Each row of a before or after table is a point. One or more steps were done to the points. Then noise was added and the rows were shuffled. The steps act on how far a point lies along the listed directions, d1 being the first. What was done? A step turns or swaps two directions, mirrors them in a line or flattens them onto one, adds a multiple of one to another, or multiplies one. Angles are multiples of 10 degrees, from the lower direction toward the higher: turns from -170 to 170, lines from 10 to 170 but not 90. Use the fewest steps. Two steps may share a direction if one is a turn and the other turns, adds or multiplies; they go together, in the order done. Otherwise the lowest direction goes first.
In the rows, zero is written as 128.

Directions:
(1): [ 73 108  83]
(2): [172 138  70]
(3): [150  58 132]
Before (11 x 3):
[[ 85 146 116]
 [116 132 107]
 [140 118 154]
 [ 83 111 110]
 [140 249  83]
 [123 167 108]
 [131 110 126]
 [143  66 186]
 [ 85 126 132]
 [129  93 136]
 [140 134  95]]
After (11 x 3):
[[ 92 156 119]
 [154 121 117]
 [110 132 144]
 [ 18 207  67]
 [158 153 181]
 [142 134 190]
 [ 82 118 116]
 [132 109 131]
 [129 165 173]
 [151 101 140]
 [214  82 132]]
Steps: turn d1 and d2 by -110 degrees; multiply d1 by 1.6

Directions:
(1): [188 162  80 116]
(2): [ 93  91  61 115]
(3): [127 132 110 211]
Before (8 x 4):
[[ 79 118 113 145]
 [165 132 114  94]
 [110  90  98  72]
 [127 139 159 214]
 [ 96 125 170 173]
 [168 167 191  86]
 [127 132  88 175]
 [120  75  81  91]]
After (8 x 4):
[[103 106  63 244]
 [ 65  90 139  49]
 [122 123  59 172]
 [177 141 156  49]
 [156 165 101 150]
 [126 116 177  86]
 [138 151 134 215]
 [199 143 163  85]]
Steps: turn d1 and d2 by -140 degrees; multiply d3 by 1.6

Directions:
(1): [125 148 130  41  79 151]
(2): [ 76 120  47 147  99 146]
(3): [ 77 136 168 136 158 203]
(4): [ 56 144 149 110 141  62]
Before (8 x 6):
[[150 140 173 125 149  39]
 [ 72 153 172  41 118 137]
 [ 95  92 156 129 168 121]
 [220 132 128 121 109 194]
 [ 46 132 124 138 128 164]
 [ 83 141  73  93 113  77]
 [157 131 210 163 174 116]
 [144 115 101 184 145 213]]
After (8 x 6):
[[ 99 136 126 114 123 231]
 [ 87 120 154 182 191  66]
 [ 40 133 118 136 125 127]
 [149 154 214  75 124 128]
 [ 96 104 152  82 138 107]
 [184 129 150 169 153 213]
 [181 142 158  89 117  57]
 [118 123  59 141 128  68]]
Steps: multiply d1 by -1; turn d3 and d4 by 30 degrees

Directions:
(1): [164 208  66 119 117 108 166 159]
(2): [ 69 148 103 106 162 108  54 178]
(3): [177  75  66 151 126  75  88 106]
(4): [127 118 116 184  55 176 103 181]
Before (10 x 8):
[[132 180 157 125 102 200 212 167]
 [139 139 130 169  83 178 170 146]
 [164 174 102  83 216  71 167 107]
 [131 199 121  93 165  99 178 130]
 [156 134 115 125 151 103 152 110]
 [140  67 199 110 194 113 137   7]
 [169 151 106 143 107 119 136 149]
 [130 124 103 150 107 171 138 175]
 [114 171 144 134 101 151 162 127]
 [190 163 101  82 179  69 211  67]]
After (10 x 8):
[[111 133  80 163 108 133  90 181]
 [160 182 119  80 209  83 183 109]
 [118 156 127 110 171 119 147 128]
 [ 62 107 192  78 231 113  79  65]
 [127 137  78 139 118 101  90 132]
 [144 172 120 131 113 132 135 164]
 [138 111  94 156 109 159 136 174]
 [158 164  79 115 158  68 146 120]
 [111 207 104  49 211  71 159 127]
 [153 111  28 143 131  98  72 185]]
Steps: turn d2 and d3 by 170 degrees

Directions:
(1): [147 151 101 195 100 120  69  71 179]
(2): [ 78  96  31  96  86 109 128 137 136]
(3): [137 168 100 112 182  68  66 139  74]
(4): [ 50 161 170 154  80  97 138 100  79]
(5): [141 181 118 164  84 139 126 227 132]
Before (14 x 9):
[[138 113 105 145 138 118  98  80 150]
 [150 106  90  82 136 132 113 129 187]
 [ 94 137 134  87 121  88 140 163  76]
 [127  66  93 102 125 144 146 130 142]
 [127 103  80 115 133 131 117 166 136]
 [ 48 150 129 100 129  78 124 110  46]
 [127 138 111 113 123 130 121 136 129]
 [ 45 140  82  83 110  84 152 163  58]
 [163  99 168 140 129 152 129  78 151]
 [161  98 101 105 177 116 110  60 193]
 [147 124 121 140 109 152 133 129 148]
 [161  66 102 126 136 157 133  67 188]
 [152 147 132 165 160 104  63  83 152]
 [120  96  67 137 109 138 122  83 165]]
After (14 x 9):
[[124 109  60 120 133 118  98 153 137]
 [124 185 126 120 110 123 150 232 130]
 [ 72 152   9 112 143  30  37  59  86]
 [139 116 211 159  65 190 196 156 153]
 [113 140 126 110 130 119 143 186  91]
 [134 178 155  94 212  77  94 196  42]
 [135 134  92  94  95 138 131 191 179]
 [121 158  82 125 150  43  40  78  97]
 [116  99 150 149  32 212 231 207 181]
 [117  88  88 152  46 167 161 155 180]
 [135  94 141 128 101 186 176 135 161]
 [ 68 193  74 117 167  10  22  74  26]
 [ 81  94  88 110  66 167 201 173 140]
 [129 140 102 105 135 120 108 128 124]]
Steps: multiply d1 by -1; multiply d2 by 1.3; multiply d3 by 3; mirror d4 and d5 in the line at 160 degrees

Directions:
(1): [ 52 164 183 127 169 206 132 113 111 154 154]
(2): [ 69 117 129 189 138  65 130  70 109  68 162]
(3): [152 184 112  94  66 137 153  67  48 126 133]
Before (9 x 11):
[[131  91 141 123 179 149 128 157 172 150 138]
 [200  89  81 133  92  46 125 142 132 113 128]
 [235 106  70 104 133  69  89 211 193 149 106]
 [135 134 158 117 159 152 103 133 127 130 162]
 [163  88  83 168 101  37 140 111 141  82 133]
 [249 137 102  90  69 116 149 155 111 151  86]
 [ 90 103 145 141 145  99 129 119 143  94 133]
 [131 172 136 108 117 155 149  75  91 133 129]
 [177 120 120  89 119 149 130 180 146 154 108]]
After (9 x 11):
[[175  98 102 133 191  93  80 223 217 152 126]
 [100 167 156 119 145 174 145  90 109 143 133]
 [125 114 125 129 119  88 134 110 131  96 121]
 [106  73 144 157 189 107 104 191 192 138 149]
 [193 104  93 105 114  96 142 124 129 130 127]
 [153 115 131 102 129 146 129 172 147 142 117]
 [ 97  74 140 184 178  99 124 156 187 110 141]
 [122 113 185 142 189 184 122 193 174 171 117]
 [171 143 129 103 124 122 112 115 103 117 152]]
Steps: swap d1 and d3; multiply d2 by 0.7

Directions:
(1): [ 97  78  70 114 109  69  56 109 180 135 150  83]
(2): [ 59 146 114 116 109 185 170 168 148 117 213  89]
(3): [140 169  43 163 201 165 129 149 164 143  83 104]
(4): [106 231 128  94 117  67 132 112  85 152 117  75]
(5): [154 121 119  82 125 127  78 242  86  95 115 119]
(6): [149 158  86 178 120 134  92  88  79  38 175 140]
Before (9 x 12):
[[192 128 130 125 173 175 119 193  90 104  87 151]
 [142  66 183  61 107  79 109 172 128 197  88 137]
 [154  89 153 167  96 113  75  80 118  77 109 153]
 [166 105  83 143 141 153  78 197 124  71  97 140]
 [200  61 122 122 130  98  64 109 145 128  70 158]
 [108 107 149 103 174 203 159 217 185 162  86 151]
 [122  88 140 104  83   7  89  38 147 143 110 107]
 [199 135  74 150 176 138 113 185 102 117  75 166]
 [115  79 163  94 117  73 104 167 167 152 112 136]]
After (9 x 12):
[[178  51  97 105 132  79  53 174 140  97  76 129]
 [186 166  78 132 155  85  80  82 128 137  60 115]
 [101 197  96 153 147 118 160  80 168 164  92  93]
 [138 158 139 111 130  92  88 155 124 150  41  92]
 [136 143  73 166 154 109  85 144 141  72 139 133]
 [177 138  37 180 167 153  72 135 108  70 127 140]
 [ 99 205 116 179 128 156 135  54 104  56 180 148]
 [141 175 103 168 161 105 180  53 143 184  92 147]
 [142 191 113 158 181 152 167  73 131 153 103 116]]
Steps: multiply d1 by 0.7; turn d3 and d5 by -110 degrees; turn d2 and d3 by -20 degrees; turn d4 and d6 by -160 degrees

Directions:
(1): [ 77 144 114 178 110 132 140  33 123  46 107  90 113  91]
(2): [186 102  86 146  83 148  98  97  98 193  63  81  72 139]
(3): [201 186  62 148 171 127 146 185 139  78 140 102  93  85]
(4): [ 60 126 104 185 183 146  40 153  95 164 153 143 102  94]
(5): [133  55 127 127 213 149 186 104 100 140 174  59 127 149]
Before (12 x 14):
[[115 120 114 151 119 129  66 122 126 167  72 134 118 121]
 [241 154  91 137 163 109 171 179 144  73 132  94 139 102]
 [ 78 116 131 122 209 129 115 145  93 112 198 172 169 116]
 [167 146 133  94 166 110 155 227 155 146 166 153 152 141]
 [ 57 158 118 176 141 125  82 121 137 103 110 151 108  93]
 [133 128 132 133  95 136 155  77 136 103  97  84 130 138]
 [ 67 128 139 152 128 130  86 127 116 156 131 121 124 149]
 [118 161  69 167 242 151  77 198 100 126 172 140  93  89]
 [ 83 109 166 135 121 137  27 180 100 205 142 193 135 126]
 [154 182  84 153 185 138 123 195 147  94 153 111 116  60]
 [190 124  96 123 109 128 104 102 103 178 108  97  85 151]
 [158 122 115 147 142 135  78 161  99 170 118 109 107 121]]
After (12 x 14):
[[127 121 119 140 111 124  83 117 133 159  67 132 125 126]
 [172 143 133  88 174 108 145 247 154 166 172 161 153 146]
 [ 96 115 141 105 195 123 138 138 103 103 191 166 177 124]
 [120 109 177 103  99 127  62 181 115 203 136 193 150 145]
 [166 184  89 142 175 135 138 191 153  90 148 110 121  67]
 [230 151  85 147 175 112 152 188 136  84 141 100 131  95]
 [116 130 124 148 101 140 137  68 129 101  98  81 123 126]
 [ 71 162 123 164 119 121 110 105 146  83 101 141 118 101]
 [189 124  96 122 110 125 101 108 101 181 109  97  82 150]
 [ 81 130 146 139 117 125 106 124 126 148 124 115 130 158]
 [177 121 119 132 137 129  96 165 108 170 113 110 114 131]
 [155 160  84 135 214 143 121 190 116 112 158 136 105 108]]
Steps: multiply d1 by 1.3; multiply d4 by 0.4

Directions:
(1): [ 75 154 166 109 125 143 106 168 144 126 123 192 136  80 180  31 154 202]
(2): [124  97  64 155 181 213 201 133 127  77 166 174 140  83 131 170 138 162]
(3): [ 77  87 184 126  48 140 200 154  77 127 152 120  66 151 183 158  97 131]
(4): [111 160  97  49 170 141 140 147  31 164  75  80  89  83 117 140 170 138]
Before (14 x 18):
[[ 99 120 139 126 165 130 147 139 145 120 142 162 160 114 137 132 136 165]
 [103 113 181 119  95 115 140 153 141 145 145 102  93 154 138  98  89 137]
 [ 92 130 145 154 136 191 152 171 168  63 173 219 169  34 183  78 171 195]
 [139 109 102 139 121 190 211 130  95  96 145 127  81 103 135 148 130 134]
 [ 81 138  97 110 132 196 128 167 128  95 154 210 124  41 176  57 196 217]
 [132 132  78 120 179 117 125 112  87 140 105  60 115 121 106 164 120 119]
 [149 134  83  58 209 120 129 112  96 175  87  81 108 119  65 164 154 104]
 [212 182  66 121 209  92  51  92 186 149  85 106 213 138  45 124 154  92]
 [ 57 145 106 108 159 185 176 167 127  79 146 228 160  17 208  39 173 228]
 [ 89 131  99 111 177 249 158 144 151  99 155 225 127  54 180  56 195 220]
 [107  93 124 161 102 143 144 132 111 123 141 117 101 109 133 157 103 131]
 [151 164  80 131 183 105  73 116 111 155  72  83 160  91  88 141 170  85]
 [116 112 145 138 101 151 155 159 123 136 134 144 141 127 173 121 116 142]
 [101 101 185 206  55 135 184 145 162  64 181 178 121 189 168 162  83 146]]
After (14 x 18):
[[114 112 124 160 117 129 111 130 134 128 132 125 119 104 126 126 111 137]
 [147 132 101  58 187 102 122 110  98 183  86  71 102 136  67 164 146  94]
 [144 144  91 135 155 107 105 117  88 155  81  65 136 110  98 173 154  71]
 [194 137  75 127 168 110 128  96 135 139 108  81 165 163  63 194 126  71]
 [ 55 129 177 113  72 124 165 161 122 105 146 186 127  85 223  52 132 181]
 [135 137  90 120 171 102 108 109  96 146 102  57 119 127 104 152 118 113]
 [ 87 118 176 118  83 180 141 137 149 129 152 182  94 127 194  63 153 172]
 [110 128 163 201  99 140 147 145 190  61 168 202 154 160 155 121 108 169]
 [ 90 118 197 159  71 147 148 166 161  83 174 187 144  86 194  89 139 160]
 [151 137 131 138 111 144 143 125 135 116 127 127 103 120 127  97 132 126]
 [ 77 124 155 115  58 147 124 162 120 115 155 174  95  97 188  69 162 178]
 [ 97 116 160 128 140 111 143 136 144 128 142 149 150 133 141 135 125 153]
 [106 120 152 116 134 140 143 156 144 133 144 122 108 124 131  90 108 155]
 [119 120 144 138 108 146 137 159 132 138 129 149 150 123 169 107 121 144]]
Steps: flatten d1 and d3 onto the line at 30 degrees; flatten d2 and d4 onto the line at 110 degrees

Directions:
(1): [ 63 101 121 121 199  88 165 178 125  67  89  96 131 141 137  98  97 221]
(2): [136 128 111 168  99  13 187  61  81 165 137 120 145 132  87 169 127 160]
(3): [164  60 109 116 174 119  74  51 131 173  65 128 135 193 188 108 102 129]
Before (10 x 18):
[[123 177 143 148  70  95 176 153 105 132 167 121 116  80  74 142 153 113]
 [143 128 132 115 130 166 100 121 134 141 130 138 130 136 144 122 121 106]
 [139 148 124 170  96  85 138  83 103 166 129 128 131 114 112 157 137 127]
 [107 153 126 154 126 105 172 149  93 109 156 108 114 102  80 131 129 157]
 [137  88 115  97 175 164  79 151 154 124 101 135 111 152 176 115 112 125]
 [107 165 149 166  93 100 171 146 107 129 171 136 129  89  68 158 142 134]
 [127 138 131 108 147 125 130 122 135 134 143 142 149 145 120 129 133 132]
 [131 164 134 152  95  74 179 130  94 126 158 120 137  88  67 153 131 132]
 [119  98 135 115 157 150 108 162 135 112 116 114 131 141 158  99  99 139]
 [ 82  98 120 115 195 145 118 148 147  78  85 103 120 140 169  91 100 162]]
After (10 x 18):
[[164 117 127 118 121 155  91  84 131 167 126 143 134 148 150 129 123  92]
 [112  75 126 118 183 116 116 143 127 114  90 103 138 161 168  95  83 172]
 [152  43  97 101 204 121  66  92 144 153  62 128 119 193 202 111  91 147]
 [ 69 194 140 154 115 123 206 221  99  60 189 101 109  62  47 132 138 169]
 [ 80 226 169 167  52 135 206 224 115  87 228 141 119  30  23 170 165 119]
 [128 137 129 107 149 125 129 121 137 135 140 143 149 148 124 129 132 131]
 [ 59  57 107 114 248  92 133 136 137  64  42  81 127 171 188  75  72 226]
 [151 157 132 159  86 129 113  92 117 167 137 139 126 109 121 152 145  97]
 [100 248 166 152  19 134 210 233 112  93 235 128 105  14  22 159 185  88]
 [108 215 154 151  68 117 198 204 106  86 201 124 126  41  35 156 152 117]]
Steps: multiply d1 by 2; multiply d2 by 0.4; multiply d3 by 2.5
